Every row gives one point. Each copy is the shape, with its points in the same order, stretched, turned, moved and blurred by noise. Is it also mirrored, or only turned?
In the rows, 128 means zero.

Shape (5 x 2):
[[197 166]
 [ 77 129]
 [109 125]
 [118  85]
 [102 105]]
Copy 1 (5 x 2):
[[ 26  90]
 [163 163]
 [137 134]
 [163 102]
 [162 127]]
Copy 1 is: mirrored
Copy 2 (5 x 2):
[[171 139]
 [ 50 120]
 [ 82 114]
 [ 97  86]
 [ 78 100]]
Copy 2 is: only turned

Shape (8 x 3):
[[170 150  96]
 [ 67 140 146]
 [101 133 163]
 [124 101 142]
 [110 125 139]
 [168 112  77]
 [ 50 139 163]
 [107 164 196]]
Copy 1 (8 x 3):
[[114 111 103]
 [168 166 163]
 [170 145 166]
 [136 120 167]
 [143 145 156]
 [ 86 111 111]
 [184 178 172]
 [197 132 155]]
Copy 1 is: only turned
Copy 2 (8 x 3):
[[151  67 123]
 [121 198  86]
 [ 97 156  85]
 [ 89 122 140]
 [112 140 118]
 [141  72 180]
 [112 216  77]
 [ 88 150  40]]
Copy 2 is: mirrored
Copy 3 (8 x 3):
[[103  99 139]
 [160 215  94]
 [136 198 137]
 [164 133 142]
 [157 156 127]
 [144  59 136]
 [176 226  94]
 [116 233 155]]
Copy 3 is: mirrored

Shape (7 x 4):
[[163 141  88 162]
 [104 128 117 141]
 [103 186 155 150]
 [ 31 111 112 169]
 [157  97 146  56]
 [147 144 146 146]
 [155  84 184 101]]
Copy 1 (7 x 4):
[[136 166  50 138]
 [123 123  94 153]
 [ 63 154  97 144]
 [107  73  96 157]
 [180 148 176 137]
 [108 161  99 121]
 [161 134 173  99]]
Copy 1 is: mirrored
Copy 2 (7 x 4):
[[140 138 134 106]
 [103 139 172 124]
 [139 187 179 167]
 [ 59 145 249  93]
 [114  81  86 187]
 [157 140 155 165]
 [154  75 135 193]]
Copy 2 is: mirrored
Copy 3 (7 x 4):
[[168 170 118 117]
 [122 138 124 137]
 [141 139 148 179]
 [ 68 157 105 143]
 [160  63 162 114]
 [149 148 159 130]
 [134 123 197  98]]
Copy 3 is: mirrored
Copy 4 (7 x 4):
[[139 149 126 180]
 [143 140 141 129]
 [ 99 125 129 123]
 [170 103 130 103]
 [129 187 195 126]
 [114 134 151 155]
 [120 145 210 139]]
Copy 4 is: only turned

Shape (10 x 6):
[[150 139 149 154 114 183]
 [155 122  69 160 143 102]
 [142 171 123  55 151 136]
 [137 111  88 141  62 126]
 [ 48 122  99  82 175 154]
 [102 168 148 167 183 119]
 [155  96 114 156 134  93]
 [109 125 140  58 184 170]
 [ 79 109 148  94 113 158]
 [129  73  80 118  66  94]]
Copy 1 (10 x 6):
[[133 123 115 147 135 197]
 [106 109 111  74 191 126]
 [148 149 208 156 140 106]
 [ 69 134 135  83 140 206]
 [ 46 127 156 204 146  73]
 [129 164  72 139 149  81]
 [121 110  99  80 145 136]
 [121 112 175 217 129  89]
 [ 77 138 146 174  97 148]
 [ 62 111 147  61 120 184]]
Copy 1 is: only turned
Copy 2 (10 x 6):
[[169  66 165 133  61 127]
 [177 126 109 112 170  97]
 [ 62 111 138  23 119 166]
 [130  70 111 182 177 101]
 [107 190 140 124 112 212]
 [149 192 134  97  24 127]
 [147 132 147 134 129  85]
 [ 72 148 187  67  98 202]
 [ 77 123 170 158  96 172]
 [ 93  98 129 197 205 101]]
Copy 2 is: only turned
Copy 3 (10 x 6):
[[172 138 155  89 164 138]
 [170 206 131 157  96  97]
 [155  77 109 120 111  44]
 [225 151 118 163 104 155]
 [ 85  96 158 144  57 127]
 [ 85 165 125  67 136 115]
 [147 187 123 156 139 120]
 [ 99  72 160 132 114  75]
 [127  78 137 134 124 161]
 [202 148 104 212  99 153]]
Copy 3 is: mirrored
Copy 4 (10 x 6):
[[177 105 114  82 168 113]
 [125  64 170 146 106 159]
 [114 177  89  99 118 201]
 [108 118 209 105 132 109]
 [101 177  75 193 179 179]
 [147  98  54 170 116 105]
 [156  93 172 147  86 137]
 [161 183  59 136 159 206]
 [140 189 110 135 172 132]
 [108 138 225 140 107 136]]
Copy 4 is: mirrored

Shape (12 x 8):
[[ 92 113 158 116 194 127  88 152]
 [152 169  84 170  98 107 121 194]
 [146  88  64 119 222 201 153 135]
 [118  62  96 192  98  48 157  87]
 [134 103 117 113 147 114  51 121]
 [ 84  70 179 163 158 144  85 128]
 [172 134 147 147 122 134 123  68]
 [135 142 158 211 103 150 140 179]
 [ 99 134 180 111 109 176 130 121]
 [127 126 119 140 150 111 116 104]
 [ 81 154 113 129 120 137 167 108]
 [115 127 174 130 132 139 135 182]]
Copy 1 (12 x 8):
[[ 75 159 171 162 155  53 107 130]
 [179  94 137  80 160 179  91  83]
 [ 59 108 113  79 176 137 221 154]
 [219 129 148 171 147 144 168  68]
 [ 64 157 143 177 113 106 107  95]
 [101 161 132 227 200  76 117 140]
 [143 126  68 144 120  96 146 132]
 [196 104  90 127 233 137 101 132]
 [143 158 127 143 158 121 124 211]
 [131 120 133 145 123  94 141 111]
 [184  98 162 109 124 138 151 177]
 [156 170 151 111 198 113 105 151]]
Copy 1 is: only turned
Copy 2 (12 x 8):
[[112 114 135 100 124 146  86  44]
 [ 83 124  41 110 106 195 137 196]
 [249  90  99 112 143 147  39 122]
 [135 123 118 241 187 117  99 212]
 [ 84  94 118 125 154 161 159  63]
 [ 89  73 168 120 139 120  76  91]
 [131 123 171 106 104 116 167 153]
 [ 78  96 114  89  79 160  96 221]
 [122  81 133 104  64  73 110  85]
 [135 127 130 121 133 127 126 123]
 [168 122  90 126 103  65  96 132]
 [105 104 111 117  72 140  80 110]]
Copy 2 is: only turned
Copy 3 (12 x 8):
[[ 96 135  84 104 178  73  81  73]
 [164  81  92  65 163 131 200 153]
 [111 123 220  81 199  32 177  50]
 [225 199 141 160 143 166 160 100]
 [131 149 101 148 218  61 125 127]
 [120 119  94 178 165  99  79  38]
 [135 147 123 173 109  55 178 155]
 [156  45  89 120 106 132 161  93]
 [ 68  88 120 154  88 114  91 113]
 [130 163 110 129 148  86 157 121]
 [ 82 148 128 109  84 152 156 117]
 [119  67 105  95 124 115  82  99]]
Copy 3 is: only turned
Copy 4 (12 x 8):
[[ 77 139 139 156 148 153 138 173]
 [157 154  31 150 153 119 138 113]
 [ 92 146 117 208 150 235 132 101]
 [108  85  93 150 231  69 169  52]
 [136 164 146 129 173 135 130 144]
 [ 49 128 140 109 162 150 144 146]
 [116 153 135 134 123 108 120  60]
 [ 78 142  41 119 124 133 131 105]
 [106 113 139 120  79 161 113 125]
 [115 143 124 155 154 125 150 105]
 [121  93 105 166 104 149 164 101]
 [ 91 119  98 137 118 141 101 149]]
Copy 4 is: only turned
